Each point is reached from the start by the listed moves, each made once or not at all, plus a little noise. Say if it took an odd or an even number of moves. Then give how often each move was made.

Moves:
(1): -.22 .61 .08 -.05
(2): -.11 -.65 .10 -.41
(3): -.29 -.18 -.52 .66
Start: -.25 -.05 -.05 .15
Points:
-.54 -.23 -.56 .81 -> odd (0, 0, 1)
-.57 -.09 .13 -.31 -> even (1, 1, 0)
-.47 .56 .02 .10 -> odd (1, 0, 0)
-.25 -.04 -.05 .15 -> even (0, 0, 0)

Moves:
(1): -.04 -.16 .07 .10 -.12 -.02 .00 -.07
(2): .02 .17 -.03 .16 .01 .03 .09 -.27
(3): -.01 .02 .33 .02 -.06 .27 -.02 .15
(4): -.25 .10 -.10 -.01 -.06 .01 .23 -.01
(5): -.17 -.09 -.02 .00 .15 -.09 -.08 -.02
(6): .06 -.13 .17 -.13 .03 -.09 .08 .03
(7): -.08 .16 .05 -.14 -.03 -.18 -.14 .03
(8): -.23 -.14 .36 .09 .01 -.22 -.20 .53
Start: -.15 -.14 .02 .10 .00 .04 -.02 -.10
Points:
-.94 -.05 .67 .32 -.13 -.15 -.14 .21 -> odd (1, 1, 1, 1, 1, 0, 1, 1)
-.09 -.25 .52 -.01 -.02 .21 .07 .09 -> even (0, 0, 1, 0, 0, 1, 0, 0)
-.49 -.29 .50 .16 -.15 -.37 -.35 .38 -> odd (1, 0, 0, 0, 0, 0, 1, 1)
-.23 -.15 .47 .16 .12 .15 .06 -.22 -> even (0, 1, 1, 0, 1, 1, 0, 0)
-.32 -.01 .20 -.02 .16 -.27 -.08 -.36 -> even (0, 1, 0, 0, 1, 1, 1, 0)
-.57 -.32 .56 -.07 .15 -.56 -.36 .45 -> even (0, 0, 0, 0, 1, 1, 1, 1)

Moves:
(1): .03 .05 -.18 -.10 -.11 .02 .05 -.32 -.31 -.24 -.07 -.04 -.07 -.23 -.25
 .07 .02
(2): .31 .05 .09 .23 -.10 -.17 -.01 .05 .05 .29 .05 -.27 -.22 -.08 .08 .05
 -.17
(3): .07 .09 -.27 .07 -.16 -.09 .07 -.09 .07 -.03 -.03 -.05 -.05 -.02 -.04
 .07 -.16
(4): .05 -.07 -.05 .00 .19 .02 .09 .10 -.13 .00 .12 -.13 .17 .11 -.09 .09
 -.07
(5): -.12 -.02 -.10 .24 -.05 .05 -.02 -.04 -.33 -.05 -.05 .26 -.01 .04 -.06
 -.06 .11
(6): .07 -.07 .04 .04 .14 .01 -.17 .09 .00 .06 .15 -.02 .09 .05 .03 -.11 -.12
(7): -.08 -.22 -.12 -.15 .29 -.09 -.12 -.02 -.09 -.09 -.12 .26 .11 .05 .17
 -.05 .22
(8): -.26 .19 .00 .10 .04 .00 .00 .09 -.09 .04 -.06 -.09 .06 -.03 .16 .04
 -.09
(9): .30 -.34 -.01 .41 .30 .14 -.23 .20 -.12 .06 -.08 -.37 .11 .05 -.19 .00
 -.28
(10): -.16 -.01 .05 -.08 -.16 -.05 .04 .04 .03 -.07 .05 .04 -.16 .08 .20 .02
 .06
(11): .02 .17 .02 .01 -.06 -.13 .26 .19 .07 -.11 .07 -.15 .06 -.10 .04 .01 .01
(12): .10 .06 .01 -.05 -.08 .05 .03 .14 .05 .08 -.02 -.05 -.11 .02 -.02 -.03
 -.10
(13): .08 .01 .14 .00 .04 -.03 -.04 -.01 .04 -.03 -.06 .05 .01 .13 .10 -.04
 -.07
(14): .10 -.16 .05 .17 -.01 .00 -.28 -.02 -.20 .03 -.16 .15 -.14 -.13 -.22 .29
 -.25
Start: .03 -.14 -.25 -.18 .32 -.16 .07 -.03 -.03 .06 -.22 .16 -.06 -.24 -.16
 .08 -.26
Points:
.77 -.21 -.51 .03 .46 -.57 -.05 .09 -.48 .00 -.29 -.10 -.20 -.42 -.37
 .46 -.94 -> even (1, 1, 1, 1, 0, 1, 1, 0, 0, 0, 1, 1, 1, 1)
.47 .13 -.58 .26 .07 -.49 .48 -.14 -.57 -.12 -.20 -.18 -.17 -.39 -.40
 .29 -.58 -> odd (1, 1, 1, 1, 1, 0, 0, 0, 0, 0, 1, 0, 1, 0)
.43 .16 -.29 .04 -.11 -.54 .30 .39 .23 .27 .04 -.36 -.45 -.29 .12 .10
 -.74 -> even (0, 1, 1, 0, 0, 1, 0, 0, 0, 1, 1, 1, 0, 0)

Moves:
(1): .11 -.04 .03 -.04 -.02 -.01 .06 -.07 .05 .01 .02 .11 .02 -.05 .04 .03
 -.05 .03 .00 .12 .01 -.05 -.03 -.04 .00 .01 -.05
(2): .01 .16 .05 .04 .07 -.04 -.09 .01 .05 .09 .01 -.02 .16 -.05 -.01 .05
 -.03 .07 -.13 .05 .02 -.07 -.02 .04 .06 -.02 -.02
(3): .06 .06 .02 -.03 -.05 .00 .11 .07 -.12 .05 .03 .06 -.07 -.09 -.08 -.06
 -.02 .04 .04 -.06 -.05 -.06 .07 -.03 .09 -.02 .04
(4): .10 -.08 -.09 .00 .08 -.12 -.13 .07 -.04 -.04 -.02 .03 .05 -.01 -.09
 -.07 -.03 -.02 .03 -.08 .00 .04 .03 -.01 .04 -.03 -.04
(5): .10 -.03 .13 .06 .01 -.12 .03 .21 .10 -.04 -.11 -.06 -.06 .05 .01 .08
 .00 .14 -.05 .08 -.05 -.12 .01 .00 .05 -.06 .02
(6): -.01 -.07 .07 .00 .05 .02 .14 .07 .13 .06 .10 .05 -.02 -.03 -.05 .04 .07
 -.09 -.05 -.02 .05 .05 -.08 -.04 -.05 .03 -.04
(7): .00 .15 .11 .12 -.05 -.07 .04 -.01 -.03 -.12 .02 .05 .10 .11 .08 -.02
 .02 -.05 -.11 -.09 -.06 -.21 -.12 .04 -.07 .16 .14
(8): -.03 -.03 .07 .03 .14 -.04 -.07 .13 -.08 .01 .05 -.09 -.02 -.04 -.03 .07
 .01 -.02 .03 .15 -.19 -.18 .08 -.06 .04 .12 -.01
(9): .03 -.04 -.07 .09 -.05 -.04 -.03 .19 .08 -.09 -.19 .07 -.06 -.05 -.18
 .00 .02 .01 .08 -.06 .03 -.02 -.12 .02 .10 .12 -.17
(10): -.12 .05 .19 .00 -.06 -.01 .01 -.14 -.04 -.03 .11 -.17 .00 -.07 -.01
 -.20 -.07 -.01 -.01 .06 -.05 .12 .01 .04 .18 .04 -.05
(11): -.06 .02 -.01 .03 .05 .06 -.04 -.09 -.03 .04 -.07 -.01 -.06 .10 .05 -.12
 -.02 -.08 -.13 .02 -.03 .06 -.10 .04 -.02 .01 .09
(12): .02 -.05 -.03 -.10 .00 .03 -.14 -.02 -.01 .11 .05 .08 .05 -.01 .10 -.01
 .01 .09 -.14 .08 .00 .03 .02 -.06 .02 -.02 .01
(13): .04 .04 .04 -.05 -.03 -.06 -.06 -.03 -.07 -.05 .00 -.01 -.04 -.01 .00
 .00 -.02 -.02 -.08 -.07 .07 .00 -.13 -.03 -.08 .02 -.01
(14): .07 -.03 -.05 .01 -.05 .20 .04 .02 -.12 .03 -.09 -.16 .04 .08 .11 -.02
 .01 -.05 -.01 .02 .13 .10 -.10 -.06 -.12 -.03 -.05
(15): .06 -.13 .05 .05 .11 .08 .01 .11 .09 .02 .11 -.02 -.10 -.04 .01 -.06 .10
 .08 .09 .04 .11 -.14 .10 .07 .02 .01 .01
(16): -.06 .13 -.03 -.03 .01 -.07 .18 -.02 .06 -.04 -.02 -.16 .01 .05 .09 -.06
 .12 -.05 .01 .04 .08 .10 .05 .15 -.06 .10 -.16
(17): .04 -.01 .02 -.02 .09 .00 -.03 -.03 .02 -.06 -.05 .00 .02 .04 -.11 .06
 -.01 .16 .05 .00 .02 .03 -.05 -.01 .07 .02 -.02
(18): .03 -.08 .13 .08 .06 -.04 -.04 -.07 .06 .03 -.04 .01 -.07 .05 .01 -.03
 .07 -.14 .08 .12 .14 -.01 .01 -.31 -.06 .16 .02
(19): .07 -.09 -.05 .09 -.06 -.03 .02 -.10 -.06 .11 .05 .08 -.03 .21 -.09 .05
 -.07 -.04 .02 .07 .09 .13 -.08 -.04 -.07 .02 -.06
(20): .03 -.04 -.05 .06 .03 -.03 .07 .08 -.05 .12 -.05 -.03 .01 -.10 .05 .10
 .03 .07 .08 .00 .02 .02 -.04 .05 -.02 .03 .09
(21): -.06 -.01 -.08 .01 .16 -.03 -.09 .17 .08 .00 -.01 -.11 -.08 -.04 .02 .03
 -.18 -.04 .06 -.02 -.02 -.05 .11 -.12 .08 .13 .05
(22): .04 -.02 -.04 -.02 -.06 .04 .07 -.03 .01 .02 -.01 .00 -.01 -.03 -.06
 -.10 .00 -.07 -.02 -.05 -.04 .04 -.07 .04 -.14 .04 .11
(23): -.06 .00 -.05 .02 -.09 .01 .01 .06 -.03 -.01 .06 .07 -.01 -.02 -.01 -.06
 .00 -.02 .02 .07 .03 .06 -.01 -.11 .02 .02 .15
(24): -.06 -.02 .11 -.04 .13 .01 -.11 .18 -.08 .05 -.09 .02 .08 -.01 .03 .07
 -.10 .05 .09 -.03 .02 .05 .12 .03 -.05 .03 .11
Start: -.17 -.02 .06 -.06 .09 .25 .04 .10 .02 -.02 -.09 -.09 -.03 -.06 .02 .05
 -.02 -.05 -.04 .01 -.04 .09 -.03 .03 .15 -.09 .00
Points:
.18 -.22 .14 .06 .34 -.10 .35 .94 .11 .02 -.20 -.24 -.32 -.38 -.31 .00
 .25 .00 .15 -.03 .03 -.15 -.13 .22 .14 .28 -.19 -> odd (0, 0, 1, 1, 1, 1, 0, 1, 1, 0, 0, 0, 1, 0, 1, 1, 0, 0, 0, 1, 0, 1, 0, 0)
.01 -.11 .14 .15 .21 .05 .17 .29 .06 .44 .08 .12 -.15 -.17 -.15 .22 -.22
 -.17 .03 .26 .32 .11 -.21 -.59 .14 .26 .17 -> even (1, 1, 1, 0, 0, 1, 0, 0, 0, 0, 0, 0, 1, 0, 0, 0, 0, 1, 1, 1, 1, 0, 1, 0)
.23 -.01 .18 .46 .26 .12 .40 .56 .21 .20 -.45 -.28 -.21 .14 .07 -.07
 -.01 -.15 -.01 .31 .34 -.18 -.34 -.10 .02 .54 .08 -> odd (1, 1, 1, 0, 1, 0, 1, 0, 1, 0, 1, 0, 0, 1, 1, 1, 0, 1, 1, 1, 1, 1, 0, 0)
.09 -.14 .19 .12 .34 .07 .17 .26 .23 .32 -.09 -.20 -.15 -.27 -.22 -.13
 -.07 .14 .17 .37 .33 .15 -.05 -.19 .42 .55 -.20 -> even (1, 1, 1, 0, 0, 0, 0, 0, 1, 1, 0, 1, 0, 0, 1, 1, 1, 1, 1, 1, 1, 1, 0, 0)
.18 -.14 .01 .24 .36 .18 .21 .58 -.02 .22 -.20 -.30 -.24 -.15 -.25 .06
 -.04 -.02 .28 .42 .43 .01 -.25 -.41 .10 .63 -.07 -> even (1, 1, 1, 0, 0, 0, 0, 1, 1, 0, 0, 0, 1, 1, 1, 1, 1, 1, 1, 1, 1, 1, 1, 0)
-.30 .01 .44 -.02 .50 .33 -.22 .43 -.28 .37 .05 -.19 .02 -.37 .01 -.11
 -.12 .40 -.05 .39 -.13 -.02 .13 .04 .54 .13 .38 -> odd (0, 1, 1, 0, 0, 0, 0, 1, 0, 1, 1, 1, 0, 0, 1, 0, 1, 0, 0, 1, 0, 0, 1, 1)
